Every row gives one point. The points of each table are mixes of a few directions, plus a little noise. How many directions does each table use, and how many do they share? Where both have some left over, give the other angles between the two spaces (their principal angles), to ten degrees, smallest first.
(in the rows, 128 means zero)

First (7 x 3):
147; 138; 125
81; 109; 131
185; 181; 94
125; 96; 160
101; 127; 123
111; 105; 146
145; 142; 119
Second (7 x 3):
129; 123; 122
132; 113; 112
136; 100; 98
111; 195; 198
133; 112; 113
123; 151; 152
135; 104; 103
Directions: first 2, second 1, shared 0; angles 90

First (6 x 6):
130; 72; 143; 101; 146; 200
142; 121; 144; 94; 141; 113
142; 145; 117; 154; 113; 121
158; 134; 138; 121; 121; 107
129; 133; 106; 107; 132; 123
66; 161; 124; 192; 120; 105
Second (7 x 6):
106; 152; 133; 95; 52; 94
127; 144; 124; 125; 122; 103
146; 119; 121; 152; 186; 140
110; 145; 133; 101; 68; 103
131; 126; 127; 133; 140; 131
140; 124; 123; 144; 167; 133
136; 86; 135; 145; 162; 193
Directions: first 4, second 2, shared 1; angles 90

First (10 x 9):
136; 124; 133; 137; 112; 117; 145; 122; 119
139; 115; 136; 138; 132; 161; 133; 146; 133
165; 146; 132; 122; 120; 108; 114; 168; 126
115; 135; 137; 144; 110; 80; 124; 88; 111
105; 129; 162; 128; 135; 133; 150; 93; 111
144; 147; 147; 121; 131; 112; 117; 144; 120
110; 123; 57; 117; 98; 75; 139; 92; 135
129; 104; 89; 157; 109; 124; 114; 124; 144
151; 137; 100; 92; 123; 127; 153; 160; 132
86; 120; 187; 125; 210; 242; 92; 143; 149
Second (8 x 9):
185; 162; 140; 141; 85; 100; 209; 199; 127
103; 115; 126; 117; 149; 141; 100; 93; 121
161; 104; 104; 74; 84; 105; 103; 130; 164
83; 135; 134; 159; 149; 118; 129; 79; 101
118; 139; 127; 164; 121; 108; 135; 126; 129
120; 136; 137; 163; 158; 160; 116; 154; 129
117; 118; 134; 115; 164; 168; 105; 124; 120
141; 116; 120; 92; 113; 121; 123; 120; 135
Directions: first 5, second 4, shared 2; angles 30, 60

First (8 x 14):
146; 200; 97; 88; 130; 94; 114; 113; 56; 103; 113; 134; 149; 176
172; 193; 63; 137; 83; 137; 104; 110; 144; 122; 150; 128; 101; 184
134; 169; 118; 95; 141; 100; 122; 118; 70; 110; 112; 132; 150; 154
109; 74; 160; 153; 133; 148; 140; 141; 172; 145; 133; 125; 120; 90
119; 82; 144; 157; 123; 153; 136; 137; 182; 146; 140; 123; 112; 96
122; 86; 141; 157; 118; 155; 135; 136; 183; 146; 141; 124; 109; 101
112; 118; 151; 110; 150; 113; 136; 133; 99; 124; 111; 130; 145; 115
111; 103; 155; 124; 144; 125; 136; 136; 123; 130; 119; 130; 137; 105
Second (11 x 14):
104; 150; 120; 134; 141; 107; 112; 158; 117; 168; 119; 97; 150; 153
151; 130; 133; 113; 131; 67; 170; 144; 173; 150; 139; 96; 133; 136
98; 147; 119; 139; 140; 129; 99; 151; 103; 158; 117; 110; 147; 149
160; 101; 138; 119; 111; 148; 152; 92; 146; 81; 139; 163; 101; 97
90; 157; 116; 141; 146; 113; 96; 166; 102; 178; 115; 92; 157; 162
135; 104; 133; 132; 111; 198; 112; 82; 105; 69; 128; 186; 101; 95
139; 105; 134; 130; 112; 183; 121; 87; 115; 75; 130; 178; 103; 97
89; 155; 116; 141; 145; 121; 94; 162; 98; 173; 114; 98; 155; 159
154; 101; 137; 123; 110; 165; 140; 86; 134; 74; 136; 174; 99; 94
148; 130; 131; 116; 131; 73; 165; 144; 168; 148; 137; 98; 133; 136
139; 127; 130; 122; 128; 103; 147; 134; 148; 135; 133; 115; 129; 130
Directions: first 2, second 2, shared 0; angles 70, 90
